Rows are points. Before rounding, the points of a table are all equally far from one centre. They may lie mostly on one side of it. Where is the centre, to within rounding?
(in the rows, 128 means zero)

Points (7 x 2):
[[100 171]
 [157 179]
 [ 90 128]
 [178 135]
 [130 185]
 [156 102]
 [ 94 118]]
Centre: [133 140]

Points:
[[ 76 150 108 165 159 136]
 [ 93 169  92  85 165  82]
 [124 184  57 153 112 118]
 [ 99 134 159 118 107  85]
 [144 150 148 155  94 112]
 [ 99 138 146 144 134  62]
 [ 53 145  86 116 137 118]
 [106 196 116 134  87 133]
 [ 84 177 144 109  98 121]]
Centre: [117 152 106 126 131 109]

Points, 16 rows:
[[154 158 121 122  98 184 180 137 141 115 191  62]
 [101 156 118  91  78 175 170 140 154  98  80  65]
 [132 111 129 178 106 150 173 108 101 168  96  98]
 [147 108  96 101  99 121 181 152 167 109 150 125]
 [121 115 162  89 102 128 166 165 114 189 150  85]
 [123 143 122  65 145  93 176 124 126  84 136 112]
 [166 188  93 148 114 153 152 156  98 148 130 118]
 [ 91 157  71 100 128 163 183 109 110 160 113 104]
 [115 127  61 112 137 111 124 136 146 124 106  71]
 [134 142 141 101  77 118 154 148 149 147 136 157]
 [150 171 124  35 124 154 140  91 110 146 156  78]
 [118 181  73 119 116 160 126 123 131 164 161  86]
 [113  99 152 104  75 191 174 136 126 146  87  68]
 [121 165  95 108 114 208 191 134 102 123  92  83]
 [129 196  76 150  94 164 141 131 138 128 126  94]
 [128 173  69 140 112 152 147 112 148 173 152  88]]
Centre: [142 142 130 108 117 144 156 121 127 131 121  85]

Points (26 x 20):
[[ 80 161 112 108 110 162 139 147 135 161  77 111 142 223 132 123 165 119
   94  79]
 [106 170 108 156 123  72 142 159 122 136  83 101 150 151 186  84 145 101
  120  44]
 [145 182 133 166 101  90 135 132 105 200 109  91 155 192 121 125 126 179
   95 101]
 [ 76 140  98 126 136 140 115 136  98 144 161 114 128 165 180  81 155 129
  106  75]
 [100 122  92 114 140 113 146 161  78 156  69  98 139 145 154 121 150  67
   59 107]
 [129 143 136 100  88 112 114 160  67 167 141 120 116 176 158 113 161 143
  110  82]
 [113 113 100 103 140  98 128 104 117 175 132 153 144 208 134 133 181 106
  106 105]
 [116 118  95 139 107 103 125  81 142 197 119 115 142 173 166 131 137  79
   82 116]
 [129 150 104 176 157 102 111 112 152 167 105 157 163 192 130 105  89 117
   58  80]
 [144 148  56 153 131  82 169 153  92 183 117 124 129 176 135  91 143  86
  122  66]
 [125 180 122  86 133 100 160 145  99 109 134 125 152 134  89  95 107  96
  103 115]
 [ 84 208 130 145 143 133 164 136 137 142 112 156 186 167 170 125 146 141
   73 122]
 [ 82 155 133 150 116 149 128 149  80 155 113 148  96 143 169 134 148  92
  130  58]
 [108 149 100 129  90  85 147 133 171 151 113 110 140 109 118  99 126  96
  105  72]
 [ 67 142 142 123 123  84 105 126 105 152 123 126 126 108 135 135 172 116
  100 103]
 [163 187  76 133 112 140 108 143 126 156  77 106 128 177 182  94 118  91
  113  76]
 [ 95 171 123 121 118 127 166 131  90 183 115 102  94 184 165  95 160 117
  100  60]
 [112 170 115 158 158 118 124 141  71 111 109 183 152 143 169  87 100  99
  132  89]
 [132 143 134 149 111 107 148 159 105 198  91 119 141 199  92 110 168 118
   82  53]
 [128 201 111 131  67 122 161 152 123 188 110  84 141 190 127 136 159 125
   92  97]
 [ 85 157  72 114 123  70 155 139 122 138 110 119 135 192 162 149 161  98
  151 115]
 [133 160 166 148 147  92 123 156  82 167  99 113 134 199 149  70 133 142
   92  68]
 [ 96 184  82 173  84 123 132  95 125 180 125 109 154 149 141  92 110 137
  143  67]
 [144 159 137 135 135  93 142 180 128 164  97  65 179 184 134 114  95 110
   88  59]
 [149 188  86 153 108  95 138 146 122 191 131 111 129 182 148 134  75 105
   96 142]
 [121 160 110 127  75 112 114 129  89 146  91  70  96 189 141  98 128  85
   88 101]]
Centre: [118 154 111 142 125 117 137 133 106 147 105 123 153 164 137 124 126 117
 106  98]

Points, 31 rows:
[[101 148 108 150  81 113 103 167 137 125  86 129 172 136 110 124  90 134
  107 151 162 137 178  90]
 [ 66 119 141 152 115 154 126 165  74  97 104 112 133 197 110 112 136 132
  188 157 130 160  78 101]
 [ 98 103 125 193 119 147 130 215 108  76  89 111 152 155  99  73 129 119
  141 155 162 159  93 126]
 [ 79 108 169 181  64  93 121 153 174 119 113 108 160 166 147 138  91 104
  156 187 162 169 122 113]
 [127 103 101 173 101 166 123 201 115 126  83 111 182 182 118  84 101 148
  110 150 138 149  98 110]
 [ 67 178 130 161 155 123 114 173 129 123 114 130 159 108 139 123  98 130
  149 139 122 185 136 106]
 [ 66 146 172 172 121 130 144 193  64 132 135  96 143 108 123 127  77 136
   80 176 116 137 158 114]
 [ 90 179 133 179 178 151 141 136 127 130 104 130  95 166 147 115 105 117
  119 139 157 172 108  78]
 [ 83 173 216 214  99 155  85 156 158 154 136 103 153 167 116  96 114 110
  160 168 149 127 142 122]
 [ 51  97 147 203 107 162 137 187 148 117  99 118 148 133  92 113 117 101
  130 150 118 173 141 119]
 [101 143 139 190  99 150 137 129 112 111  80  70 164 166  96  85 146 151
  185 137 182 103 127 112]
 [114 135 174 205 174 142 120 145 132  99 125 117 176 171  93 124 127 124
  148 140 170 184  84 105]
 [111 179 168 172  89 120 125 201 160 135  71 107 143 150  58  85  84 162
  119 174 120 151 153 147]
 [ 87 143 155 110 123  96 129 175 135 146  98 123 177 100 104 105  96 140
  125 167  82 134 105 100]
 [109 147 143 149  90 155  87 178 137 139 134  84 149 110 129 157 101 148
  123 188 103 139 117  61]
 [ 82 192 165 134  89 149 107 158 111 134  81 145 138 126 107 139  99 173
  135 174 120 130 137 134]
 [ 67 178 183 175  93 163 118 194 109 144  99 131 125 101 148 119 111 126
  125 159 165 135  92 125]
 [ 83 151 150 195 117 172 163 193 136 161 142 148 129 187  89 130 132 145
  153 111 147 179 106  94]
 [ 87 101 164 205 128 123 125 208 137 118 140 121 133 118  83 153  98 130
  166 152 123 151  63 122]
 [ 99 134 168 212  64 144 108 179 151 125 130 120 169 134  88  97  82 127
  156 130 159 150 176 115]
 [ 80 113 165 202 105 110  86 203 101  95 147  95 156 157  96  67 113 136
  168 130 155 108 121 153]
 [ 49 149 121 203 123 115 104 187 136 153 100 121 168 142 139 145 107 112
  128 154 124 144 148 122]
 [ 77 133 149 145 134 129 134 113 133 118 165 136 168 151 135 125 142 137
  148 112 139 178 166 120]
 [ 77 142 148 224  84 120 121 181 141 161 133 121 122 101 146 102 154 133
  143 162 152 166 105 146]
 [ 75 145 159 176 116 151 102 189 146 136 136 100 110 176 113 136  67 148
  127 154 144 190 160  62]
 [102 163 176 227  90 108  83 200 121  97 104 100 152 167 105 117 118 118
  131 137 167 121 164 140]
 [ 75 142 172 183  54 121 157 127 110 122  78  96 137 121 115 111  74 112
  128 113 179 162 111 138]
 [116 121 141 172 137 120 158 156 112 114 122 170 169 149 122 139 160  93
   96 163 135  97 118 124]
 [ 87 139 175 168 165 119 106 165 164 144 103  97 167 127 128 126  97 110
  134 167 168 193 105  96]
 [ 68 118 117 193 135 148  87 175 108 129 103  93 175 162  96 129 115 164
  148 144 114 165  95 100]
 [ 64 180 131 161  84  93 151 224 121 114 157 126 146 167 153 106 116 150
  138 117 128 172 136 120]]
Centre: [113 145 154 165 108 121 141 158 125 129 135  95 129 160 109 109 110 132
 127 153 137 135 115 120]

Points:
[[156  99 146 190 158 140 140 191 100 150 120 116  63  87 116 106 185 107
  183 132 128 134 170 184]
 [146 186 161 138 123 157 139 125 129 169 113  56  78  80 152 100 198 121
  126 147 153 133 195 148]
 [113 113 120 183 167 142 129 161  93 151 118  87 121 130 190 127 170 120
  133 193 184 116 166 193]
 [119  75 109 166 153 151 136 136  78 187 140 108 136 136 171  90 145 102
  132 136 145 162 170 164]
 [ 98 131 164 179 196 173 127 143 164 154  98  93 135 103 172 136 117 147
  105 133 129 156 184 134]
 [148 110 178 174 109 171 145 156 137 165  88 114 129  97 196  71 143 112
  139 155 138 158 162 158]
 [ 80 105 112 151 140 150  99 170  82 133  96 115  69 134 124 170 134 115
  115 156 111 128 176 163]
 [114 122 140 193 129 177 153 154 122 160  80  18 127 149 110 118 161 107
  168 146 135 123 179 156]
 [163 101 123 113 132 146 109 191 141 165  71  57 158  92 168 145 134 159
  172  97 125  94 142 165]
 [ 91 158 151 148 174 125 138 169 106 147 102  94 127 155 206 139 179 105
  100 138 115 130 154 132]
 [133 139 155 128 183 146 132 186 101 177 124  93  88  85 168  77 174 117
  152 123 129 149 157 161]
 [147 170 151 170 166 143 114 157 114  72 140  90 131 122 180  92 158  98
   84 168 143  99 137 178]
 [127 133 147 203 172 173 121 124 130 115 108  87 150 100 146  98 138  72
  194 129 120 128 198 170]
 [122 121 120 193 147 141 136 112 119 196 110  60 123 104 131 147 164  82
  130 172 163 123 157 158]
 [115 109 172 146 161 111 140 164 160 193 108  85 100 131 166 112 179 155
  135 158 127 176 192 175]
 [145 119 178 131 110 143 150 179 151 131 106  72 103 137 159 145 197 116
  148 177 101 145 150 163]
 [103 177 134 157 162 172 108 159  80 138 145  85 145 133 169 117 154 119
  102 147 134 150 208 182]
 [154  99 132 148 167 161 151 154 117 172 152 113 109  79 139 114 218 151
  172 107 160 107 134 164]
 [131 128 159 118 143 134  88 176 174  81 110  46 152 138 123  68 192 104
  114 121 121 138 178 177]
 [161 131 155 195 111 183 147 132 146 103 111 113 135 107 191 117 178 121
  139 139 127 160 133 154]
 [132 139 144 119 148 185 101 162 105 140 126 107 162 162 176  82 175 130
  124 181 119  91 189 198]
 [129 159  92 162 127 138 104 114 116 123  96  77 126 134 165  76 150  69
  140 163 137 107 151  94]
 [103  82 152 166 140 112 133 123  72 129 116  96 108 169 171 142 148 101
  131 148 152 146 170 101]
 [139 139 113 157 154 176 127 144 100 138 135 125 135 100 146 118 203  69
  145 180 129 128 158 167]
 [ 74 100 124 158 118 144 136 139 128 129  75 106 111 117 211 143 197 104
  135 158 140  87 146 154]
 [117  85  66 171 127 139 120 117 128 134  44  88 122 116 175 117 175 122
  104 121 145 158 148 173]
 [125 146 153 170 139 141 144 160 105 118 153 100  69 117 123 125 210 103
   80 119 147 167 169 148]
 [129 162 143 187 161 148 105 161 107 125 141  81  88 106 204 114 157 101
  114 102 154  90 140 119]
 [106 141 125 128 159 158 161 122 119 117 135  86  89 137 151 120 177 125
  109 137 122 170 124 125]
 [192 104 112 168  88 182 125 130  74 153 133 101  97 139 162 138 157 143
  146 127 108 141 181 155]
 [105  93 190 124 131 138 123 187  82 140 110  63 112 158 162 125 171 112
  129 135 180 136 162 156]]
Centre: [139 121 133 153 132 119 137 146 127 126 105 105 131 118 129 109 152 140
 122 120 134  95 187 153]

Points, 27 rows:
[[132 106 169 133 153 108 140 104  91 201 120 112  92 117 141 128  65 158
  104  68 140 151 111  70]
 [ 90  86 128 117 114 135 176  58 112 162 107 152  50 149 149 142  76  93
  120  81 120 154 108 113]
 [120 135 179 107 146 105 143  83  88 165 100 109 118 113 122  95 103 129
  104 126 108  90 103 115]
 [151  70  75 122 118 127 133  94  75 166 148 168 115  95 101 107 114 152
  136 128 128 127  98 137]
 [146  32 123  69 166 145 125 109  91 130 119 147 113 174 127 194  83 125
  118 110 149 122  98 108]
 [ 96  75 104 117 120  97 151 151  77  80 169 135 113 133 131 168  45  91
  105 111 147 108 122 134]
 [147 110 152 132 149 144 127  57 162  99 146 145  97 110 175 143 162 128
  162 131 158 109 130 148]
 [118  92 148  49 158 124 135 115 136 112 112 163  91 142  94 166  40 106
   84 113 171 135 125 132]
 [108 100 155  69 119 110 166  96  80 135 114 141  76 137  96 166 117 152
  135  94  98 184  89 115]
 [115  56 172  74 144 147  67 134 145 170 148 186 100 117 136 148  74 101
  148 119 163 115 100  87]
 [137 147 164 129 138 141 132 121 124 145 132 165  97 116 139 171  77 118
  138 152  62 148 137 141]
 [102  80  96 120 133 162 153 107 154 147 133 149  60 104 127 163  69 161
  114 148 137 115  51 116]
 [167  75 193 105 117 174 155 122  87 141 138 193  85 121 141 181  57 117
  105  87 109 172 116  94]
 [146 110 140  98 102 120 184 144 117 188 117 205  95 110 118 143  85 147
  118  96 141 194 104 106]
 [109 121 101  92  67 149 145 110  92 159 161 194 102  81 178 123  51 135
  108 107 122 123 130 128]
 [143  92 111 110 105 125 150 137 111 202 206 122 108  97 139 173  83 134
  115 138 115 191 115 108]
 [173 121 133 140 106 127 177  85  96 128 176 129 140  69 102 173 109  92
  133 133 113 157  83 140]
 [111 115 177  87 134 113 122 105 106 108 135 192  42 152 144 133 120 138
  118 139  94 106  91 127]
 [126  68 168  84 155 178 206 128 152 126 110 122  76 138 136 110 100 115
   78 141 171 122 105 102]
 [121 131 135  81  75 103 122 116  75 149 166 171 115 137 114 124 138 125
  110 106 193 133 148  86]
 [160  49 108  54 113 152 128 125 140 176 137 160  61 117 120 146  90  91
  113 120 117 128 133  70]
 [135  88 131  94  70  74 125  84 101 167 149 154  80  98 155 164  45 139
  148 142 137 113 104 144]
 [115  75 164 133 159 123 146  80 102 173 154 132 109 123 134 163  74 171
  104 162 179 110 111  71]
 [101  96 122  62 138 157  91  93  90 146 124 158  90 110 161 136  83 107
  156 110  66 117 113 105]
 [143  27 192 102 100 157 113 107 110 126 129 180 110  94 170 138 140 110
  128 129 122 120 125 130]
 [ 96 101  78 100 131 138 160  97  95  96 127 180  53  82 143 165  54 114
  142 117 177 141  92 143]
 [160  87 137  84 163 131 127 106 171 189 107 145 109 114 173 136  69 144
   99  99 102 160 118 122]]
Centre: [137 103 146  96 132 135 151 118 115 134 158 140  97 111 146 140  96 118
 132 106 150 129 106 116]

Points:
[[160 114 118 114 163 135 146 197 120 150  60 150 128  61 121  72 176 102
  156 143 178 129 143 130]
 [154 113 111 143 176 120 135 221 134 110 143 114 176 114  99  96 197  95
   82 105 116 115 146 104]
 [138  84 133 100 168 167 108 189 116 141 110 124 147  93 147 113 177 109
   86 161 123 110 125 116]
 [158  62  93 143 141 129 158 182 126 119  86 125 119  71 140 107 155  86
  105 145 117 161  97  76]
 [159 105  72 115 154 155 124 152 118 154  79  89 173  90  89  79 204  82
  119 145 159 101  86  91]
 [156 136  87 101 174 170 185 168 143 127 108 124 148 100 152 119 196 107
  152 143 127 126 144 116]
 [189  74 142 134 193 157 129 210 117 109  92 132 121  62 110  98 139 126
  112 119 150 153 119 138]
 [151 121 108 121 118 148 147 169 145 132 131  68 141  86 149  81 140 103
  170  97  78 102  98 139]
 [196 108 107 105 167 158 105 163 129 120 100 112 126 113 142 152 165 105
  129  90 147 178 151 103]
 [113  97 119 154 139 183 181 171 151  96  74  76 156  72 108  80 169 122
  109 149 156 131  89 128]
 [159 110 144 116 160 159 126 162 152  73  86  96 155 121 112 149 184  95
   96 128 108 131 103 151]
 [148 109  97 144 170 142 140 204 138 110 101  56 162 129  88 101 176 110
  110 152 111  98  97 111]
 [130  76 118 186 154 182 146 178 145  87 117  64 154 115 114  86 163 117
  104  95 117 108 161 117]
 [176  74  93 111 169 156 124 180 148 103  96  98 141 110 118 119 129 121
   90 107  81 174 156 117]
 [150 154 131 172 178 159 143 191 148 126 116 118 169 105  66 123 210 128
  151 135 123 118 118  91]
 [145 101  74 117 128 186 148 199 121 128  91  76 158 151  82  99 131  84
  134  97 148 153 137 158]
 [187  84 125 126 108 172 143 172 140  99 118 146 130  77 129 114 186 117
  148 108 107 101  78  94]
 [176 120  97 107 174 148 127 221 145 129 116  77 158 103 106 102 168 105
   79  76 161 131 138 120]
 [156  96  90 114 159 121 171 150 148  66 109 116 166  73 113 136 174  77
  114 112 148  82  97 139]
 [136  95 117  89 141 129 156 131  90 130 113  92 168  83 122  91 196 123
   87 133 174 106 150 107]
 [151 108 105 164 147 202 132 183 139 108  85 105 164  73 102 111 187  97
  115 150 122 127 164 108]
 [153  67 128 110 184 175 141 163 116 151 119 109 179  74 130  83 188  70
  139 120 141 132 109 105]
 [191  99 131 115 148 138 139 172 132 133 164 117 178 137 129 122 181  93
  157  93 103 152 122 108]
 [162  73  81  91 158 145 112 185 146 128 115 113 132  88 160 132 135  84
  122  88 134 164 132 100]
 [153  81  69 120 139 167 163 164 150  93 103 127 197  95 138  62 180  85
  105 141 131 149 132 142]
 [187 105 117 147 135 144 167 168 155  96  81 132 141 104 105 126 211  73
  145 118 123  83 132 112]
 [183 113  79 135 149 110 169 167  96 161  97  95 105  75 123 118 184 103
  118 131 118 102 156 119]
 [204 107  94 113 141 118 156 195 145 109 107  72 134  81 102  70 165 147
  109  99 151  78 123 138]
 [118 104  91 151 152 144  96 197 108 115  91 111 155  82 120 123 195 138
  105  95 124 126 148  75]]
Centre: [138 110 103 139 147 138 130 137 148 132 120 129 126 108  90  88 153 118
 123 109 141 133 118 131]

Points (28 x 24):
[[120 157 109 168 113 127  94  89 113 121  65 150 106 167 216 124 154 131
  126 139 138 102  90 137]
 [137 173  93 154 108 167 131  75 139 111  97 148 118 162 181 111 153  78
  145 138 134  90 132 101]
 [155 183 110 157 157 138 161  81 122 119  63 135 106 174 154 157 128 103
  135 169 123 116 130  93]
 [125 179 113 163 151 145 134 119 136 116  75 132 127 168 227 144 130 115
  109 161 144 111 137 154]
 [131 173  91 172 153 121 120  77 152  95  68 147 138 157 183 124 120  65
  133 115 141 102 116 126]
 [127 135 122 160 118 106 171  84 142 148  95 109 134 149 207 123  81 108
  154 126 150  88 114 123]
 [132 177 117 171 114 149 169  91 114 131 148 158 164 158 185 110 113  81
  131 161 113  97 153  73]
 [110 157 131 172 142 177 149  62 120 125  89 115 157 199 166 113 157 111
  127 135 119 108 117  92]
 [120 174  97 184  92 124 136  94 104 147 118 128 100 163 212 144 118  53
  137 129 152 130 104 117]
 [140 167  99 164 122 125 137  80  98 104  71 172 142 188 202 102 139 117
  115 133 120  82 132 143]
 [153 151 120 191 132 155 154  70 132 113  78 135 154 168 204 131 146 108
  130 165 146 110 129 143]
 [146 163 115 170 125 129 117  87  98 132 104 121 132 214 218 103 102  86
  149 141 110 129 102 148]
 [122 170  96 183  84 145 124  78 110 106 117 109 124 159 181 134  96 131
  152  70 158 122 134  91]
 [119 192  86 174 106 115 114  64 117 120  84 148 130 178 195 127 123  85
  130 161 142 129 136 130]
 [140 174  64 174 144 141 146 118 117 104  82 146 131 164 249 139 143 124
  143 104 148 150 124 124]
 [152 135 102 192 150 105 145 139 103 120 143 121 132 165 231 101  94  99
  156 167 121 112 166 129]
 [110 186 110 163 166 133 143  95 130 123  89 125 177 154 184 153 100  83
   95 155 119 130  85 138]
 [140 145  98 189 128 127 100  82 136 159  81 147 129 176 212 129  97  91
  132 139 166 103 119 141]
 [128 147  80 215  93 151 118  81 100 162 145 146 130 163 192 118 126 130
  137 143 144 140 125 170]
 [124 174  98 179 131 108 106 104 116 164 121 130 128 169 181 133 118  67
   93 156 140  98  78  87]
 [130 127  80 204 145 111 132 114 131 138  85 134 129 198 214 133 151  70
  118  97 127 128 128 102]
 [120 176 121 206 147 128 154 134  84 120 132 150 158 212 223 106 117  98
  109 110 139 103 157 120]
 [107 160  99 181 147 167 135  69 170 156 111 133 132 169 160 103 113 107
  137 163 143 165 137 122]
 [162 166 116 179 166 122 114 128 115 117  59 126 136 150 208 126 126 129
  156 123 171  64 123 110]
 [152 171 116 153 116 135 138 134 107 156 144 160  85 200 219 109 133 120
  134 155 153  93 110 123]
 [112 134 114 179 114 166 120  79 130 141  96 141 105 182 176 138 112  91
  133  97 123  77 108  99]
 [128 163 123 187 126 131 111 135 104 137 104 136  91 171 217 145 118  86
  141 155 127  83 110 159]
 [111 179  63 159 143 143 134  53  81 120 120 121 122 150 188 105 106 127
  122 138 111 133 124 148]]
Centre: [122 136 110 159 141 126 133 136  94 124 118 149 145 157 152 124 124 117
 145 129 148 138 118 114]

Points (28 x 24):
[[113 136  98 203 130 136 169 133 114  76  89 174 117  96 134 169 108 138
  179 121 194 131 109 114]
 [125 159  79 151 153 136 128 115 107  78  91 189 110 160 177 149  78 141
  163 107 164 134 116 160]
 [142 125 108 163 164 144 145  68 133 102  63 171 127 115 136 135 102 138
  197 156 167 139 136 154]
 [115 140  94 184 125 139 142 116  96  89  78 165 164 150 142 136  95 151
  208 111 172 174 115 145]
 [120  91  78 189 142 146 141 109 110 107  81 182 142 116 156 101 144 170
  129  88 148 108 132 142]
 [ 89 165 155 182 140 131 160 127 106  92 109 194 145 138 158 154 144 162
  196 114 157 154 116  95]
 [129 139 119 189 147 106 130 103  74  89  95 174 125 164 170 146 119 152
  169 103 154 167 113 139]
 [ 84 131  98 162 171 138 148 120 120 111 119 197 116 154 125 119  77 128
  160 127 175 158  92 138]
 [ 89  97 101 167 154 135 126  64 129  94  90 197 110 118 172 154 135 152
  184 127 180 123  99 141]
 [ 64 132  94 194 129 169 119 117  99 106 115 149 131 116 159 115  89 176
  146 100 168 156 101 155]
 [122 124  86 205 142 143 162  69 109 114 102 187 123 113 141 133  89 143
  160  94 168 156  92 129]
 [ 69 169  77 181 135 129 172 107  92  86  76 184 111 115 166 168  95 139
  192 112 154 147 127 140]
 [106 130  93 190 121 136 181  56 107  76 110 180  79 151 141 115 117 145
  176 123 175 124 124 149]
 [127 132 114 187 172 142 143  87 129 103 101 204 110 125 178 105 111 134
  155  92 183 175 124 135]
 [ 90 129 130 173 129 148 136  85 162 107  78 168 132 159 159 129 140 119
  171 122 160 124 121  90]
 [ 72 109 110 154 131 135 151  88 129  97  95 213 145  91 144 142  96 121
  159 147 126 160  93 129]
 [ 76 152 104 190 164 168 163 136  99  60 122 193 112 118 128 154 107 143
  188 151 167 178 137 133]
 [ 63 120 104 188 175 151 162  94  97  57  91 185 116 116 144 137 102 173
  163  94 122 135 138 114]
 [104 126  90 193 133 176 143 111  82 103  80 169 172 121 140 151 113 154
  187 103 163 188 100 136]
 [118 141 123 223 137 173 110 119 111  74 101 170 120 147 118 136  99 136
  170 116 151 122 125 142]
 [110 135  93 175 130 144 161  94  87  92  77 181 123 146 148 137  87 173
  181 148 151 110  97 153]
 [141 102 105 167 153 132 160 111  92  70 107 177 109 154 142 146 131 174
  168 159 150 143  94 149]
 [ 96 127 114 156 162 129 170  55 107  73  96 183  94 138 126 128 135 107
  161 137 157 179 100 132]
 [ 91 102  85 177 118 112 167  96 118  68 120 169 143  90 133 157 104 165
  159 144 186 131 118 139]
 [131  84  65 165 119 169 161  94 124  91 100 177 142 122 103 141 145 131
  150 110 201 135 112 118]
 [ 68  92  70 154 155 129 124 114 115  76  98 179 163 122 118 146 146 150
  155 136 140 175 128 127]
 [ 73 142 115 156 128 129 155  72 130 109  83 173 106 141 173 107 132 178
  205 103 180 138 133 124]
 [119 139  99 142  92 141 118  96 108  84  78 173 102 190 154 156 118 133
  179 107 149 166 142 133]]
Centre: [103 130 112 143 133 161 152 107 104 100 118 166 126 117 144 138 133 134
 164 111 151 139 141 142]
